Each point is reached from the start by the listed moves, each made 0, 1 or 2 times, or once backwards (-1), plus a little noise. Say if it took an odd or an even number of moves. Then give how often each move was made.
(in the rows, 128 means zero)

Moves:
(1): [142 144 120]
(2): [119 147 149]
(3): [139 114 153]
Start: [124 134 134]
Points:
[130 200 114] -> even (2, 1, -1)
[102 141 210] -> even (-1, 2, 1)
[129 170 146] -> even (1, 1, 0)

Moves:
(1): [147 131 121 131 137 134 118 134 127 127 125 131 141 122 138]
(2): [124 151 133 113 120 128 132 127 131 122 129 121 130 139 131]
(3): [128 133 147 142 123 124 120 134 111 114 146 134 142 115 130]
(4): [138 135 130 152 117 138 101 132 124 127 137 117 122 145 118]
(5): [106 115 116 126 153 117 132 130 125 106 115 116 139 138 124]
(6): [124 124 134 122 141 144 131 108 131 123 125 118 124 118 122]
(7): [137 112 122 142 103 136 155 123 122 121 128 115 131 134 135]
(8): [126 129 118 128 130 141 120 157 110 113 117 121 120 116 151]
(9): [111 134 131 137 133 146 135 142 146 128 131 123 135 126 129]
(10): [133 141 147 139 143 127 144 125 109 140 118 125 117 133 133]
(11): [127 132 115 136 135 128 135 133 121 146 149 124 140 124 124]
(12): [118 133 116 131 129 140 129 129 117 121 118 150 128 124 120]
Start: [128 135 132 139 131 128 132 140 141 126 119 127 127 135  98]
Points:
[ 52  83 117 153 173 192 190 166  95  42  82 108 131  66 126] -> even (-1, -1, 1, -1, 1, 2, 1, 2, 1, 0, 0, 1)
[219 135 135 176  59 117 105 149 122 152 147 111 121 158 121] -> odd (1, 0, 0, 1, -1, -1, 1, 0, -1, 0, 0, -1)
[135  79 144 161  69 155 166  60 179 113 155  57 125 160  60] -> odd (-1, 0, 0, 1, 0, 2, 2, -1, 0, -1, 0, -1)
[137 182 110 186 166 144  34 199 153 116 200  78 205 148  89] -> odd (2, 1, 1, 2, 1, 0, -1, 0, 1, -1, 2, -1)
[ 61  96 122 195 158 161 137 162 114  51 189  30 188 116  88] -> odd (-1, 0, 2, 1, 2, 2, 1, 1, 1, -1, 2, -1)
[165 175 102 190 212 110 123 119  90 162 117  73 149 218  70] -> even (2, 1, -1, 2, 2, 0, 0, -1, -1, 2, 2, 0)
[157 152  91 156 161 204  16 213 169 103 109  70 122 127 133] -> even (2, 0, -1, 2, 0, 1, -1, 2, 1, -1, 0, -1)

Moves:
(1): [145 131 124 119 132 132 123 141 136 135 133 128 129 141 124 113 133 121
 121 139 124 140 131 128 136 125]
(2): [121 142 133 132 141 120 133 130 130 110 124 137 106 135 126 122 132 116
 128 125 132 118 123 135 116 140]
(3): [128 122 144 131 135 129 110 130 127 117 136 129 126 152 128 133 126 135
 134 124 115 125 133 125 129 123]
(4): [138 128 126 144 131 125 131 123 135 144 137 123 108 125 127 132 119 130
 110 122 124 128 122 126 138 119]
(5): [113 120 129 123 149 123 134 139 129 133 133 139 119 126 124 139 133 124
 125 113 125 131 130 127 122 126]
(6): [127 133 129 110 118 134 131 126 126 115 131 126 128 123 136 127 125 128
 124 117 127 126 119 134 128 140]
(7): [135 118 124 132 128 122 129 128 123 133 140 135 122 131 127 119 128 135
 121 129 130 138 129 133 125 131]
(8): [121 124 119 132 102 139 147 123 131 122 127 124 113 146 122 139 144 136
 149 132 126 128 117 112 118 121]
(9): [119 116 143 137 145 137 133 112 147 122 126 137 134 123 135 131 139 118
 129 122 141 117 122 130 132 126]
(10): [132 134 140 132 127 126 116 132 135 139 131 133 128 132 126 131 132 124
 125 130 117 137 122 126 126 134]
(11): [117 134 125 126 123 123 136 137 135 127 138 132 136 136 127 132 114 112
 136 136 138 120 132 135 123 129]
(12): [116 109 117 126 157 115 123 131 150 111 122 159 137 121 100 145 128 133
 124 130 123 137 130 125 138 125]
(13): [127 129 142 125 119 126 135 134 135 109 126 119 132 130 128 126 129 137
 132 115 133 129 131 129 138 138]
(14): [127 147 119 134 128 130 126 126 135 153 134 124 135 138 141 129 134 144
 122 130 124 129 137 131 124 121]
(15): [126 121 122 142 117 128 113 140 124 116 138 118 129 118 143 113 152 114
 130 116 107 127 115 155 123 125]
(16): [151 132 129 116 128 115 121 124 144 137 136 140 118 108 125 140 137 133
 119 129 131 115 139 136 136 121]
(17): [121 134 143 124 115 127 124 119 123 116 123 146 138 136 127 135 141 122
 109 131 129 127 133 128 151 124]
(18): [122 131 132 129 128 129 113 125 139 128 136 121 126 133 123 127 132 132
 123 131 135 141 138 115 135 127]
(19): [118 133 121 129 133 151 137 140 111 124 147 125 131 120 115 125 134 136
 144 142 122 129 128 128 133 132]
(20): [120 124 141 121 136 123 137 129 131 112 121 126 117 125 139 130 116 143
 135 134 116 136 117 118 133 112]
(21): [133 134 120 136 136 140 128 134 125 124 133 142 126 127 134 153 136 133
 129 122 140 136 127 115 128 131]
(22): [135 147 125 120 134 120 115 123 130 133 143 122 104 144 130 139 138 123
 141 121 125 138 139 130 158 153]
(23): [130 129 131 128 116 138 124 124 131 134 116 135 118 129 132 131 117 126
 131 125 125 136 142 130 129 124]
(24): [128 126 130 124 126 123 123 129 129 131 117 120 127 134 124 131 128 129
 123 137 135 124 124 145 126 121]
Start: [125 120 121 112 132 138 131 127 109 131 136 131 143 138 136  99 117 108
 137 134 112 133 132 128 122 136]
Points:
[  7 133 117  96  27 231 237 137  51 107 116 152 131 164 164 146  93  67
 199 115 104  93  97 124  42 111] -> odd (-1, 0, 0, 0, 2, 2, -1, 2, 0, 0, 2, -1, -1, 0, 0, -1, 1, -1, 1, 0, 0, -1, 2, 0)
[116 127  52 118 228 139  91 148 125  80 186 159 113  73  84 181 203 168
 214 164 106 181 132 120 192 174] -> odd (-1, 0, -1, -1, -1, -1, 0, 0, 0, 0, -1, 2, 0, 0, 1, 1, -1, 1, 2, 1, 2, 2, -1, 1)
[202 166 148  76  13 235 203  80 152 178 158 125 149 171 184  85 185 185
 121 145 136 156 129 114 179 145] -> even (2, -1, -1, 0, -1, 2, 2, 2, 2, 1, -1, -1, 2, 2, -1, 1, 1, -1, 1, 0, 0, 0, 1, 0)
[ 68  59 239  65 134 133 175 121 131  43  58 227 178  94 162 102  85  76
  89 131 147 137 107 199 143 107] -> odd (0, 0, -1, -1, 1, 1, 2, -1, 2, 1, 1, 0, 1, -1, 0, 0, 2, -1, 0, 2, 0, -1, 2, 2)

Moves:
(1): [133 117 134 136 132 132 125 135 129 122 133 126 108 125 126 124 119 119
 136 142 131 125 122 122 137]
(2): [136 127 155 143 120 129 128 136 124 130 137 111 118 127 122 129 115 124
 144 137 148 140 133 131 132]
(3): [135 113 126 144 117 136 145 118 129 123 127 125 132 116 129 134 140 131
 130 120 131 131 136 124 128]
(4): [120 132 138 136 137 111 131 138 112 127 128 123 144 130 140 142 143 127
 124 127 129 126 121 115 115]
(5): [142 133 119 115 141 132 129 115 129 128 135 126 134 119 126 116 124 139
 127 133 140 136 128 110 145]
(6): [119 114 116 119 122 129 110 140 114 134 135 123 149 130 119 119 128 115
 136 119 128 129 127 132 128]
(7): [130 118 113 133 127 132 147 138  99 134 148 135 124 124 138 141 133 118
 126 108 127 144 137 113 119]
(8): [133 113 145 133 125 121 130 150 100 134 130 125  99 124 127 113 124 125
 143 108 128 130 124 137 120]
(9): [119 126 119 113 114 126 121 135 120 135 128 140 127 127 122 139 132 117
 128 124 145 117 122 135 129]
(10): [120 123 132 124 122 128  99 118 133 135 127 117 131 116 144 112 130 133
 141 129 130 129 126 142 131]
(11): [117 131 131 131 137 128 133 116 139 128 136 123 129 124 112 124 137 135
 128 127 138 132 121 134 132]
(12): [133 119 129 149 129 126 128 135 127 122 138 137 112 133 118 123 131 124
 121 126 134 130 129 116 118]
(13): [129 133 109 135 123 135 137 134 129 112 133 139 140 138 119 125 129 125
 131 134 135 126 130 139 116]
(14): [127 130 138 123 127 136 131 133 129 120 145 130 139 136 126 134 129 130
 126 115 130 133 126 135 128]
(15): [100 125 139 114 123 135 137 132 114 126 135 124 134 124 130 135 135 133
 113 131 130 118 130 120 130]
(16): [132 133 131 129 132  98 115 121 116 128 131 126 140 128 116 119 130 124
 120 140 133 140 125 133 151]
(17): [128 155 111 128 112 122 131 142 110 125 147 122 126 142 119 110 138 123
 141 135 143  99 116 137 123]
(18): [117 135 110 118 118 143 117 138 142 112 128 123 115 120 131 123 139 132
 116 124 131 129 131 126 145]
(19): [130 139 139 130 132 125 126 124 138 128 126 137 131 115 139 138 134 142
 158 129 120 136 127 106 125]
(20): [136 148 115 129 140 145 129 130 132 117 132 131 122 118 128 134 138 135
 130 129 108 122 133 128 112]
(21): [127 132 136 114 117 119 125 124 114 121 129 122 129 137 135 140 111 135
 140 131 131 125 126 127 126]
(22): [120 126 131 122 124 135 124 123 128 120 128 123 128 130 127 118 130 115
 132 133 132 126 128 129 126]
(23): [120 127 147 110 124  98 124 120 134 132 130 114 130 128 138 121 128 138
 140 114 131 126 144 137 114]
(24): [131 142 120 142 131 125 119 123 125 125 115 131 152 130 132 138 124 126
 131 125 129 125 143 132 147]
Start: [128 130 130 125 114 131 147 125 115 131 114 121 123 144 143 137 114 133
 120 134 124 157 113 136 120]
Points:
[ 25 181 103  52 106 105  97  91  55 111 126 140 161 156 135 170 155 118
  62 231 129  84  50 187  86] -> even (0, -1, -1, 1, -1, -1, 0, -1, 2, 2, 1, 0, 1, -1, 2, 2, 0, -1, -1, 2, 2, 1, -1, -1)
[114 110 105  94  80 109  71  91 114 150 133  27 232 107 120  56 151 117
 103 164 212 158 103 147 239] -> odd (0, 1, 2, 1, 2, 2, -1, -1, 0, 1, 0, -1, -1, 0, 0, 1, 1, 1, -1, -1, -1, 0, 0, 0)
[ 55 137  40  11 100 145  40  59 154 160 149  61 208  35 164  97 197 161
 145  65 182 170 161 157 196] -> even (0, 0, 1, 0, 2, 2, 1, -1, 2, 2, 2, -1, -1, 0, 0, 0, 0, 2, 0, 1, -1, 0, 2, 1)
[112  21 136 159  15 209  56 145 167 124  98  86  79  52 101  24 143 102
 249 116 202 236 104 191 152] -> even (-1, 2, 2, -1, 0, 2, -1, 2, 1, 2, 1, 0, 2, -1, -1, 0, -1, 2, 2, -1, -1, 2, -1, -1)
